Every row gives one point. The window is the flat piece filled in between its corners: a triangle in 3 columns, a solid with four corners in 4, and so on. A path goes straight from each point to the next, and from the last back to the first. After which points does the path pass through the window?

Window:
[[-1.5  0.5 -2.2]
 [ 0.5  2.3 -3.3]
 [ 2.7 -4.8  2.8]]
Path:
(1): [ 3.2 -5.2 -1.6]
(2): [1.0 1.3 2.0]
(3): [-0.6  6.5 -2.7]
(4): [ 0.4  0.5 -5.5]
(5): [-1.0  0.9 -5.9]
(6): [-2.0  1.9 -1.5]
(7): [-0.9  1.1 -0.1]
(8): [-1.5 -0.5 -4.8]
(9): [ 0.8 -3.0 -0.4]
(10): [ 2.7 -0.1  2.3]
(11): [ 2.7 -1.9  4.6]
(12): [ 2.3 -4.4  0.5]
Through the window after points: 7, 9

Window (4 x 4):
[[-2.4 -3.1  0.0 -2.6]
 [-2.0  0.3  2.7 -6.0]
 [ 1.1  0.5 -0.6  2.5]
 [ 1.4 -1.7  1.8  5.9]]
Path:
(1): [ 1.6 -1.5  1.5 -2.7]
(2): [-7.0  0.0  1.9 -6.2]
(3): [-3.4  0.4  3.6  0.2]
(4): [ 1.6 -3.7 -1.7 -5.1]
(5): [ 1.8 -3.3 -0.1  1.0]
(6): [-1.3  0.0  0.0  4.3]
(7): [-4.4  0.2 -1.2 -1.9]
(8): [ 0.6 -1.6  0.2 -1.9]
(9): [ 5.2 -4.1  2.9  6.4]
(10): [-1.9  0.2  0.9  3.0]
(11): [-1.4  1.3 -0.4  0.7]
(12): [ 3.7 -1.1 -0.1  4.0]
(13): [ 2.1 -0.2  2.3 -1.7]
(14): [-4.7 -0.4 -2.4 -1.4]
(15): [-3.7  0.3 -1.0  0.8]
(16): [ 0.3 -4.7  1.4 -4.4]
Through the window after points: 1, 3, 9, 11, 15

Window, 6 rows:
[[-0.1 -0.5  2.2 -3.4  1.7 -3.0]
 [-3.1 -0.9 -0.3 -3.1  3.7  1.9]
 [-1.4  0.3 -6.7  3.7  3.5 -0.5]
 [ 0.3 -3.2  4.9 -2.2  0.1 -0.6]
 [-0.9  3.2  4.9  1.0 -3.7 -2.4]
 [ 0.0  3.4 -5.1 -2.8 -1.8  4.2]]
Path:
(1): [-4.9 -2.3 -4.8 -0.7 -1.1  0.0]
(2): [-2.0 -2.8 -2.6 -1.3  1.0 -0.5]
(3): [ 2.4  4.8 -2.2 -1.5  2.9  4.0]
(4): [ 2.8  0.4  2.7 -1.7  3.2 -1.2]
(5): [-4.7 -1.2  0.4 -4.7 -1.1 -4.1]
(6): [-5.5 -4.4  4.4 -5.8 -0.8 -2.6]
(7): [ 1.6 -1.8  3.6 -0.9  0.6  0.2]
(8): [ 2.4  0.0  1.4 -2.0  0.5  0.2]
(9): [-6.8  3.3 -6.2 -3.9 -0.2  0.1]
(10): [-3.2  1.1  0.8 -1.8 -2.0 -2.5]
(11): [-0.2  1.7  2.7 -0.1  0.5  1.3]
(12): [ 0.6  3.1  7.0  1.2 -1.0 -2.3]
(13): [-2.4 -1.4 -0.7 -1.9 -3.4 -0.4]
(14): [-2.1 -0.4  1.4  0.2 -0.5 -2.5]
(15): [ 0.0 -0.2  2.1 -0.7  2.8 -0.5]
(16): [ 1.2  2.2 -2.7  2.7  6.7  0.3]
Through the window after points: 4, 6, 8, 10, 12, 16

Window (8 x 8):
[[-0.6 -1.0 -2.0  4.8 -3.1  1.6  4.7  0.2]
 [ 1.6  0.5 -3.6 -1.6  7.6  2.5 -3.5  7.9]
 [-2.8  0.1  2.3  3.7  1.9  2.9  0.7 -2.4]
 [ 2.3 -1.4 -1.3  2.7  3.3  3.0 -4.7 -0.3]
 [-3.1 -0.9  0.7 -2.4  0.9  0.0 -0.7 -4.4]
 [-1.1  3.1 -0.2  3.9 -0.7 -3.3  5.3 -1.0]
 [ 1.1 -3.7  2.2  2.2 -2.5 -1.6  3.0  2.3]
 [-3.4  0.0 -0.5  3.0  0.8  1.3 -4.2 -0.4]]
Path:
(1): [-4.1 -1.9 -0.3  1.0  1.5  0.7 -0.3 -3.4]
(2): [-5.9 -4.5 -4.3 -3.3  9.0  0.7 -5.9  2.0]
(3): [ 6.5  4.3 -0.2  3.0  0.9  3.0  0.5  6.5]
(4): [ 3.5  0.5  0.6  3.4 -2.4  2.8 -6.4  1.5]
(5): [-2.9 -1.5 -1.3  2.0  5.1  1.5 -0.2 -1.6]
(6): [ 0.0 -2.9 -1.5  2.4  3.9  1.1 -1.5  1.2]
(7): [ 0.0  3.8 -0.2 -1.1  1.0  2.6 -3.7  0.3]
(8): [ 1.4  3.4  1.2 -0.1 -1.6  0.9 -0.1  0.4]
(9): [-1.8 -2.8 -0.6  3.5  1.6 -2.0  4.1 -1.1]
(10): [-3.0 -1.7 -1.0  0.0  3.2 -0.4  1.9 -2.6]
(11): [ 1.0  1.9  2.9  1.9 -3.0  1.9 -1.0  4.7]
(12): [ 1.5  1.5  0.0 -1.5  3.0  4.0  0.4  3.5]
(13): [-0.4 -2.2 -2.8  2.6  5.7 -1.8 -6.3  1.8]
(14): [-0.2 -3.0 -3.0  4.0  3.1  1.2  0.6 -1.5]
(15): [-1.2  1.9  2.7 -1.0 -3.5 -1.8  0.2  0.8]
(16): [-1.0  0.2  0.5 -1.5  0.1  0.2 -0.6 -2.0]
Through the window after points: 2, 4, 6, 16

Window:
[[ 4.5 -4.6  2.9  3.1  6.0 -1.4 -1.7 -1.1 -1.5]
 [-1.9  6.0  1.7 -3.8  0.6  0.5 -4.8  3.2 -1.0]
 [ 5.0  0.7  2.7 -5.0 -2.4  0.4  2.5 -5.7 -7.0]
 [-0.4 -1.3  5.5  0.3 -9.2  1.7  3.5  3.7 -2.1]
 [ 0.3  2.8 -0.8  2.7 -0.2  4.5  3.1 -0.8 -1.7]
 [-0.8 -1.8 -2.1  2.0  2.1  3.1  0.4  2.6 -2.7]
 [-0.4  1.2 -0.8  0.1  1.0  4.3  1.7  5.9  2.3]
 [-1.1 -4.9  1.3  1.7  3.7 -0.2 -2.1  0.3  2.7]
 [ 0.1  5.3 -0.5 -3.5 -1.9 -3.2 -2.1  2.2 -1.1]]
Path:
(1): [ 2.1  0.8 -0.7 -1.6 -0.9  3.7  0.3  0.0 -1.6]
(2): [ 5.5  0.8 -1.2  1.8  1.0  1.4 -5.8 -2.4 -1.3]
(3): [-2.4  0.4  1.1 -0.6  3.6  1.1  2.7  2.7 -0.6]
(4): [-0.9  3.0  2.7 -2.1 -3.3 -1.6  4.1 -0.3 -5.3]
(5): [ 3.8  0.2 -1.0 -3.1  0.2  5.6 -1.9 -0.5 -0.2]
(6): [ 3.8 -0.5  1.1 -1.0 -2.3  1.2 -8.8  2.5 -1.3]
(7): [-2.0  1.4 -1.2  0.1  1.2  0.5  4.2  1.8 -2.1]
(8): [-3.2  0.7  1.0 -0.4  5.0  0.6  1.4  2.1 -0.6]
(9): [ 2.5 -2.4  0.7  1.6 -2.8  2.5 -1.7  1.6  1.9]
(10): [ 1.3 -0.6 -1.3  1.8 -0.5  4.5 -0.4 -0.2 -0.3]
(11): [-1.6  7.5  1.7  0.3  0.5 -0.5  5.6  0.9 -3.9]
(12): [-5.0  0.1  4.1  1.6  4.5 -0.3  1.7  0.4 -0.3]
(13): [ 4.3 -2.4  1.2  0.8 -0.5  0.7 -1.3  0.3 -0.6]
(14): [ 3.1  4.1 -2.0 -2.2  0.0  3.8 -3.9  0.7  0.6]
(15): [-1.2  0.0  0.5  1.1  0.7  3.1  3.3  4.9  0.8]
(16): [-1.8  0.7  4.6  0.8  2.6 -3.3  3.3  1.7 -4.4]
Through the window after points: 6, 8, 10, 14, 16

Window, 11 rows:
[[ 0.1  3.2 -3.4 -1.1  0.9  0.8 -4.5  1.0 -1.3  3.7  2.6]
 [-4.4 -1.9 -0.2  1.8 -1.7 -3.2 -0.7 -2.6 -2.0 -2.2 -1.4]
 [ 2.5  0.8  1.4  0.5  0.7  3.2  0.1 -1.8 -3.0 -6.5 -4.3]
 [-1.1 -1.2  3.0  2.6  0.1  2.1  2.0  0.6  1.4  2.5 -6.0]
 [ 2.9 -0.4  0.1 -2.9  0.5  3.5  0.2 -0.4 -0.8 -0.1  3.0]
 [ 2.1 -0.1 -1.3  0.3  0.5 -0.3 -0.1 -0.5  7.9  3.5 -2.7]
 [-0.6  5.3  4.1 -2.2  0.8 -0.5 -0.8 -3.3 -5.3 -0.8 -0.8]
 [-2.3 -1.3 -0.5 -1.7  2.7 -1.5  2.1  1.1 -1.9 -3.1 -3.6]
 [ 1.7  2.8 11.8  6.6 10.0 -1.7 -3.4  0.4  3.6 -6.2  2.1]
 [-2.9  3.8 -1.7  5.7  0.3 -0.4  3.6 -3.3  2.0 -3.1  0.3]
 [-2.6  1.0  1.3 -0.3  2.0  2.6 -1.3  0.3  4.4 -4.5  0.2]]
Path:
(1): [-3.0 -0.3 -1.1  1.1  3.5  0.9  1.2 -2.2  1.1  0.2 -3.9]
(2): [-1.8  2.4 -0.2  2.4  4.3  4.3 -5.8 -6.3  1.4 -0.2 -3.4]
(3): [ 0.4  1.0  1.8 -1.1 -1.2 -1.9  2.6  1.7 -0.7 -2.2  0.0]
(4): [ 0.8  0.4  2.2 -2.8 -3.2  2.7  1.2  7.6 -0.8 -2.5 -1.5]
(5): [-1.3  0.6 -2.6  1.7  2.5  0.4  0.3 -7.1 -0.7  1.0 -3.1]
(6): [-0.9 -0.3 -0.4  1.1  2.8  1.0 -2.3 -2.6  0.0 -2.6 -0.3]
(7): [-0.6  0.5  3.5  1.4  0.5 -0.7  3.0  3.7  4.0 -1.1 -1.8]
(8): [ 0.4  2.0  1.0 -0.2 -3.2  1.3  1.1  0.0 -1.1 -0.4 -0.7]
Through the window after points: 2

Window (12 x 12):
[[-5.6 -1.8 -1.3  0.5  0.1 -1.2  2.2  0.6  3.1  0.0  0.6 -2.8]
 [-1.4  3.1 -1.5  0.3  4.0 -2.1  1.8  1.3  3.5  1.3  5.1  0.5]
 [ 1.5 -1.4  1.5  0.5 -3.0 -5.9 -2.6 -0.6 -1.1  1.4 -4.3  2.3]
 [-2.2 -0.8 -3.7  6.9  2.7  4.7 -9.6  2.1  5.7  0.4  0.1 -1.4]
 [-1.5 -1.9  3.3 -1.8 -0.2 -2.5 -5.9 -3.2 -2.0  0.0 -0.4  3.1]
 [-1.1 -2.6 -4.1  4.4 -1.1  2.8 -3.8  1.9  3.6 -2.9  1.9  3.0]
 [-4.1  4.2 -2.9 -2.8  0.2  1.2 -0.1  3.2  2.8  1.5  1.7  0.0]
 [ 0.0  1.1  2.0  0.4 -2.6 -3.8 -2.4 -7.1 -1.7 -2.6 -5.7  1.7]
 [-4.1  3.2 -0.5  2.9  1.3 -0.7  1.9  5.3 -1.7 -1.0  4.1 -0.4]
 [-2.7  2.3 -1.3  0.5 -3.6 -0.1  2.6 -0.5  1.3  2.8  4.9 -3.5]
 [ 0.6 -1.6  1.2 -0.6  0.2 -0.3 -0.9 -4.9 -3.3  3.0 -4.8  2.8]
 [ 4.2 -1.9  4.3 -1.1 -0.5 -0.9 -3.4 -1.4 -1.4 -2.7 -4.0  0.7]]
Path:
(1): [-3.0 -0.3 -6.8 -1.4  0.5 -5.7 -5.6 -3.4  0.0 -2.7  2.4  2.2]
(2): [-3.0  0.0 -2.6 -2.4  2.2 -4.4 -1.0 -1.2 -1.5 -0.6  1.5 -1.5]
(3): [ 0.3  2.3  2.7  4.4 -1.7  1.9  0.2  2.5  1.8 -0.1  0.6  1.8]
(4): [ 0.3  2.2  6.4  1.5  0.6  0.7 -3.1 -1.6  1.8  3.0 -6.7  5.4]
(5): [-1.2 -2.3 -3.5  1.5  0.5  0.3 -3.6 -1.6 -0.6 -0.1  0.6 -1.3]
(6): [ 0.1 -0.2 -2.4  1.7 -0.9 -4.1 -2.2  2.7 -1.5  1.2 -0.3 -2.3]
(7): [-5.6  3.8  3.3  0.4  1.4  2.5  2.5  0.8  1.6 -1.8  3.0  5.0]
(8): [-1.2  3.2  2.8  3.6  1.7 -2.4 -1.5  2.7  4.0  5.0  0.0  3.0]
(9): [-1.4 -2.8 -5.1 -1.6 -1.6  2.5 -4.3 -3.9 -3.1 -6.0  1.2 -2.3]
(10): [-1.0  0.1 -2.6  0.9  0.3 -1.9 -1.8 -0.3  1.0 -1.0  1.1 -0.3]
(11): [-0.3 -0.4  1.5  2.2 -0.8 -0.6 -1.4  0.9  2.2  1.2 -0.6  3.9]
(12): [ 1.5 -1.1  7.4  2.4 -2.5  0.3  0.0  2.3  0.4  3.7 -5.3  0.3]
Through the window after points: 2, 4, 6, 10, 12
